Every row gives one point. To make a cloud, some directions were put in groups of two or more. Within a group, all points are equally far from the middle, so they leave a hole (a ring in 2 directions, a hollow ball in 3). The other directions are filled evenly. Then the cloud was stretched, turned, moved and blurred a little. How many holes are there, and how many directions does each take, smallest first?

Cloud, 20 rows:
[[-51  16  -7]
 [-55   8 -14]
 [-49  10  18]
 [ 10  25 -31]
 [-23  20  32]
 [-36 -36  34]
 [ 40  -1   9]
 [ 42 -10   4]
 [-37 -44  24]
 [  6 -10 -52]
 [ -6 -60  15]
 [-52 -27  20]
 [ 37 -29  15]
 [-35  29   9]
 [-22 -11  47]
 [-27 -25 -48]
 [ 32   6  21]
 [ 39 -20 -21]
 [-22 -33  43]
 [ -3 -11 -54]]
Holes: 1 (3)

Cloud (19 x 3):
[[ 50   9   7]
 [  1 -21  25]
 [ 48  20   3]
 [-11 -35 -20]
 [ -5 -33 -10]
 [ 26   9  -1]
 [ 15 -14   1]
 [ 43  -3   4]
 [  0 -12  39]
 [-28  60 -22]
 [-30  13  30]
 [ 39  14  -5]
 [ 22  27 -17]
 [  2  29  -5]
 [-17  15  39]
 [ 60  13 -16]
 [  3  21 -44]
 [-22 -22   0]
 [ 48 -15   0]]
Holes: 0

Cloud (28 x 4):
[[ -7  38  38 -20]
 [ 11  22   2  28]
 [-44  14 -25  15]
 [-36  -7  -3  -4]
 [  2  15  33 -17]
 [ 21   9   4  32]
 [-11  -2  21 -24]
 [-31  18  15 -31]
 [ 12   9  -4  14]
 [-25 -16 -19  17]
 [ 10 -24  -4 -19]
 [ -4  27  27   7]
 [  6 -17  -9 -14]
 [-11  33  12 -10]
 [ 41   0  35 -23]
 [-12 -41  17 -16]
 [-24  35   3 -34]
 [ 10   4  60   4]
 [ 16 -15 -35   4]
 [-24  22 -18 -13]
 [-12  34 -26  -8]
 [-14   2 -12  31]
 [ 26 -31  31   8]
 [-12  30 -35 -12]
 [-15   8  54   0]
 [-39   6  24  -9]
 [-17 -14 -26  -3]
 [  9 -29  12 -10]]
Holes: 0

Cloud (47 x 6):
[[-17 -60  10 -22 -10  14]
 [ 33 -24  23  -9  28   9]
 [ 15  36 -23  18   2 -20]
 [ 40  29 -13  -7   0  -1]
 [ 23 -48  -6 -26 -11  13]
 [-28 -25 -10 -35  -1  -9]
 [-37 -11  -4 -13 -14 -19]
 [ -3 -22 -25  44 -18   5]
 [  8   8 -29   7 -15  38]
 [-15  -4 -14   5  31 -26]
 [ 28  18  24  -5  -2 -23]
 [ 10  23  11  32   7 -23]
 [ 11 -39   6 -31  -8  33]
 [  0 -10   1 -20  47  -7]
 [-26 -30  18  -4 -36  19]
 [-13 -24   0 -19  43   1]
 [-15  19  21  -7  -3 -21]
 [ 12 -21 -29 -14  34  -8]
 [ 22  11 -37  32 -12 -28]
 [  2 -42  14   1  34 -23]
 [ 39  -7 -25 -13   0  19]
 [  1 -33   5 -46  18  17]
 [ -9 -14  10 -52 -12  -3]
 [-20 -33  -6 -13  19 -30]
 [ 38  26  -9  22   8 -18]
 [ -5 -57  -9  -7  18  -9]
 [  6 -44  38 -25 -14   2]
 [ 18 -42  23 -17   4 -30]
 [ -6 -44  -6   7  31 -19]
 [-30  15 -20   2   2   6]
 [ 31  10  15  26 -10 -28]
 [ 13 -28  25 -26  12  34]
 [-19  -1   4  42   3   4]
 [-11 -25 -29   5  31   0]
 [ 40 -19   4 -30   1 -17]
 [-20 -28   1 -10 -45 -15]
 [  2  10  41  -5 -16  12]
 [ 31  -7  -8 -29 -20  25]
 [-12  -2  30 -31  23  -9]
 [-27   7  26 -24   5   8]
 [ 17 -12  -9 -25   1  40]
 [-21 -26  -6  27 -37  -3]
 [-13 -31  -1  -1 -17  44]
 [ -2 -56 -12   5  19  -7]
 [ 12  -8   1  28 -12 -46]
 [-17  -1 -35  23  10   8]
 [-10 -52  -6  13   9 -24]]
Holes: 1 (6)

Cloud, 71 rows:
[[  4  13   4  13  13  40 -19  -2]
 [-16 -45 -39 -20  -1  -3  28   8]
 [-26  17 -18   0  -8   2 -13  37]
 [ 12  22  20  35  -8  11 -21  12]
 [ 19 -16  15  -4  31 -14 -23 -21]
 [ 20 -15 -50  16 -30  -4  16  35]
 [-25  -7  10  -5  10   3  36 -34]
 [  3  -1 -60 -14 -10  15 -55   1]
 [-17  27 -10 -22   9  13  31 -17]
 [ 35  12 -30 -22   0 -17  -5   5]
 [  4 -17 -13 -10  31  12  -5  14]
 [ 12 -28  -5  17 -42  -3  -4   2]
 [ 11 -59   2  26 -10  -3  20  -5]
 [  2  17  25  12  22   1   6  -9]
 [ -7   3  -4  25 -17 -18 -14  28]
 [  1 -31  -2 -18  20 -16 -18  -7]
 [ 30 -31  -4  31 -50 -13   7   7]
 [-12 -11   2  38   3 -16  -2  13]
 [ -6  -5   5   8   3  17 -40 -37]
 [ 11  18 -19  -6   9  -1 -39  13]
 [ -5  -4   1   3  16 -16 -52  -2]
 [  6 -15  14  24   3 -13 -31  -6]
 [-14 -16 -17  -6  11  17 -35 -19]
 [-14   1  -5   9   6   3  -1  15]
 [ -2 -16 -27   5   3 -12 -55   8]
 [-11  12 -34  17   8 -21  13 -20]
 [ 23  51  -6  -2   6 -14 -19  -2]
 [ 16  29  28   3  12  -9  -3 -18]
 [  5 -27   1  42  21  18   6   2]
 [ -2  25 -37  21   9  16 -14  41]
 [-17  47 -33 -22  -3 -28 -40   4]
 [-22  -8 -13  28   3  24 -21  -7]
 [  6  24  -5 -24 -15  -6  -2 -24]
 [ 15 -31 -35  19  26  27   0  34]
 [-24  -4   7   2  17 -14   4  -8]
 [ 30 -14  -1  29 -19 -10  -8  -1]
 [-24   5   2  21  16  27  -3 -13]
 [-19  14  21  -8  33 -12  30 -17]
 [ 24  34  17   3  24   5 -38  -8]
 [-25   7  11 -17 -33 -22  14 -22]
 [-13   8 -16 -25   4  -1 -43  23]
 [ -9   7 -26   3  -4  23 -55 -23]
 [-24  10 -19 -37  -6  23  18  13]
 [ 16  10  -2  38  20  11 -50  -4]
 [ 29 -11 -24  14  14 -17  19 -10]
 [-11 -20 -41  21   8  35 -13  30]
 [  7 -23 -17  22 -10 -19  18   7]
 [ 24 -36 -32  12  19  13   7  30]
 [ 16  16 -26  13  37  15  -6  17]
 [ 32  -4 -30  -2 -14 -30  -4  26]
 [ 11  10   3  20   7  -7 -20   2]
 [  5  20 -30 -25 -11 -22 -14  37]
 [ 34  -3  -8   0  51  11 -28   6]
 [ -4   3   0  10  -8  17 -32  34]
 [ 21   2  12  -8 -13 -15 -13 -11]
 [ -1  15  -1 -14  -2   1  35  15]
 [-10 -11  21 -15 -20 -18  33 -10]
 [ 11  -8   4  23   2 -13   1  18]
 [ -8 -18  10  -6 -36 -16   6  12]
 [ 27   6  -1  17 -32 -17 -10 -15]
 [ 15  13  20   9  28  -9  11 -13]
 [ -4  -6 -33  -2   0  24  17  28]
 [-27  -6  -9  16 -29  21 -13  11]
 [  3 -15 -17 -41 -13 -18 -10 -17]
 [-14 -40  -6  21   5 -20 -25  17]
 [ -9 -12 -33 -35   6   5  -6  -6]
 [ 25   6  15   5  26  32 -28 -16]
 [ -3 -18 -15  -6   1  -1 -53 -20]
 [  9 -16 -43  25 -11   2  30  20]
 [ 14  13 -35   3  29   0 -34  20]
 [ 12 -47 -21   0 -26  15  -7  12]]
Holes: 0
